Rows are points. Any point is a mix of the corners, with weights that add up to 1. It lies inside the corners' shape when no weight is negative. Say inside or outside, and name the corners with a negative weight.
In the rows, 128 means zero.

Corners:
(1): [134 200 120]
(2): [152 158 141]
(3): [ 77  58 168]
(4): [135 157 107]
Points:
[129 130 131] -> outside (1)
[132 189 123] -> inside
[127 130 151] -> outside (4)
[126 140 132] -> inside
[116 137 150] -> outside (4)

Corners:
(1): [141 135 104  78]
(2): [121 171  80 168]
(3): [140  85 153 148]
(4): [ 89  82 164 131]
(5): [117 143 156 166]
Points:
[141 185  67 108] -> outside (3, 4)
[132 121 127 137] -> inside
[111 124 147 170] -> outside (1)
[121 134 115 106] -> outside (3)
[ 96 131 154 163] -> outside (1, 3)

Corners:
(1): [143 207 113 147 107 112 168 132]
(2): [155 105  56  77  80 153 178 113]
(3): [130 129 165 180 111 104 115 161]
(4): [146 154 114 189  85 146 127 128]
(5): [144 164 137 154 156 139 111 120]
(6): [ 53  77 170 176 149 163  94 139]
(7): [134 154 148 176  95  93 141 113]
(8): [ 98 101  91  98  86 139 109 107]
(9): [104 144  43 146 147  42 182 156]
Points:
[124 141  89 136 118 108 150 131] -> inside
[134 126 116 129  95 144 134 117] -> outside (9)
[114 152 138 191 133 108 130 141] -> outside (2, 8)
[132 171 100 146 108 121 173 129] -> outside (3, 5, 8)
[128 135 141 168 114 120 121 143] -> inside
[124 120 104 130 118 144 136 128] -> outside (7)
[121 148 110 142 109 120 142 128] -> inside
[123  79  78  86 110 137 148 131] -> outside (1, 4, 7)
[145 162 105 153 117 105 155 134] -> outside (6, 8)

Corners:
(1): [138 186 181 139 141  80 152 145 116]
(2): [186 115 133 109 115  98 180 174 173]
(3): [ 67 120  85 120 119 170  81 125  77]
(4): [133 109 102 155 127 119 158 111 139]
(5): [157 225 241 188 203 129 171 131 213]
(6): [117  87  99  76  97 177  92 116 100]
(7): [130 116 155 137 135 102 126 153 144]
(8): [156 127 117 117  95 108 133 139 152]
(9): [131 140 161 122  76 115 156 140 125]
(10): [111  81  74  67 121 144 114 130 143]
Points:
[134 129 133 113 112 124 142 137 137] -> outside (7)
[146 129 140 119 132 121 147 146 158] -> inside
[138 133 145 141 110  95 149 147 131] -> outside (5, 6, 10)
[127 112 115 114 112 122 130 137 129] -> outside (5)
[134 147 156 126 107 109 148 140 128] -> inside
[132 117 127 113 116 135 123 132 133] -> inside

Corners:
(1): [177  69 181 169  98  75 188  99 162 115  71 127]
(2): [208 147  89 104 128 122 183  62  77  87  94  86]
(3): [188 107 157  99 150  99 112 142 125 122 131 176]
(4): [147 157  87 183 101  84 131 145  97  96  92 170]
(5): [101  76 117 121 172  92 160 116 162 125 146 206]
(6): [ 53 146 173 106 118 181  78 127 121 140 134 102]
(7): [180 126 112 167 116  73 118 146 114 113 154 127]
(8): [107 161 140  89 116  95  91 115 159 140 170 176]
(9): [108  95 142 125  63 142 124 145 139 102 129 127]
(10): [107  82 121 144  95 133 193  88 167 173  68  77]
(11): [ 47 154 114 109 127 162 100 140 147 106  91  88]
(12): [ 74 109 122  73 144 113 171  96 133 165 112 106]
(13): [166 157 145 104 153 168 161 163 101  52 129 131]
Points:
[137 102 148 139 114 102 155 113 149 120 102 132] -> inside
[107 140 129 110 143 115 114 140 137 131 141 146] -> outside (1, 2, 9)
[148 133 141 126 127 116 131 134 126  94 127 148] -> outside (10, 12)
[112 120 136 120 126 120 144 121 146 139 115 131] -> outside (2, 9)
[144 128 127 138 121  95 133 148 131  97 126 172] -> outside (2, 6, 10)
[121 148 132 114 102 141 133 131 115  88 111 121] -> outside (3, 5, 7, 10)
[135 112 146 133 115 106 148 117 144 117 106 130] -> inside
[106 116 135 110 121 124 137 121 132 131 123 125] -> inside
